Each row of a before or after table is a point. One or more steps were done to the points. Then noise was added and the rows were shuffled. The steps act on how far a point lies along the listed directions, d1 being the first. Write out the steps. A step turns or swaps two directions, mirrors them in a line or flattens them onto one, adds a multiple of one to another, or multiplies one. Angles are multiples of 10 degrees, from the lower direction toward the higher: turns from -170 to 170, lines from 10 to 170 but not 90. Use the fewest steps. Two steps may share a direction if one is a turn and the other turns, adds or multiplies; they go together, in the order done. Otherwise the lowest direction goes first.

Directions:
(1): [0.1 4.2]
(2): [-4.2  0.1]
Before (10 x 2)
[[-5.9  1.4]
 [-3.9 -4.0]
 [ 1.6 -1.7]
 [-5.3  0.1]
 [ 1.2  3.5]
 [-2.5  2.9]
 [ 4.8 -2.6]
 [ 0.9 -0.8]
 [-0.1 -0.8]
 [-3.6  1.6]]
After (10 x 2)
[[-0.2 -0.6]
 [-3.3  2.2]
 [-2.4  3.6]
 [-4.7 -3.4]
 [ 1.7  2.6]
 [-5.1  2.4]
 [ 4.2 -3.6]
 [ 1.2 -1.7]
 [-5.0  1.1]
 [ 0.6 -1.4]]
Steps: turn d1 and d2 by -10 degrees

Directions:
(1): [ 1.9 -1.0 -1.9  3.7  3.9  4.1]
(2): [-3.0 -0.5  1.9  5.7 -0.1 -2.8]
(3): [-2.5  1.0 -5.1  1.2 -3.9  1.6]
(4): [-1.4 -0.3  4.3  0.3 -2.7  5.0]
Before (14 x 6)
[[-0.5  1.5  3.1 -2.3 -0.8  1.4]
 [ 0.4  2.8 -5.7  1.1  1.5 -1.5]
 [-1.2 -0.6 -2.9  0.5 -2.1  6.6]
 [ 2.5  0.9 -2.9 -1.4  0.9  3.1]
 [-1.5  1.4  2.3 -2.9 -2.5 -3.6]
 [ 2.2 -1.1 -1.6  2.5  1.3  0.8]
 [ 0.9  0.2  2.4 -5.6  0.0  0.3]
 [ 2.1 -1.4  8.0 -0.5  1.4 -2.4]
 [-5.2 -1.2  5.8  4.6 -2.5 -2.2]
 [ 2.9  1.2  4.6 -1.5  0.8 -4.8]
 [-2.1  0.2  0.9 -1.9 -1.5  4.2]
 [-1.4  1.0 -7.3  2.6 -1.4 -1.9]
 [-0.2  0.4  6.2 -2.1 -1.5 -4.6]
 [ 0.7  0.3 -2.7 -1.0  0.2 -0.5]]
After (14 x 6)
[[-3.2  2.2  3.8 -6.1 -5.6 -6.7]
 [-2.0  0.0  1.9 -3.0 -2.5 -3.7]
 [-1.6  1.6  5.6 -6.4 -5.0 -8.0]
 [ 0.2  2.1 -3.9  3.7  2.3 -0.5]
 [-1.3  0.3  4.1 -4.8 -2.6 -1.0]
 [-1.0  1.8  2.9 -3.3 -1.9  0.4]
 [ 2.8 -1.5 -2.8  4.5  3.3  2.7]
 [ 2.0 -0.7  5.4 -2.9 -0.5 -3.2]
 [-1.2  0.5 -5.6  3.7 -0.2 -1.7]
 [ 0.2 -1.3 -2.8  2.0  0.3  7.7]
 [ 1.5  0.1 -1.4  2.5  2.0  4.6]
 [-1.5  0.2  1.1 -2.3 -0.9  4.1]
 [ 1.3  2.2  4.4 -2.9 -2.2 -6.6]
 [-0.4  0.0 -0.9  0.7  0.1 -0.6]]
Steps: multiply d1 by 2; flatten d2 and d4 onto the line at 120 degrees; multiply d3 by 0.7
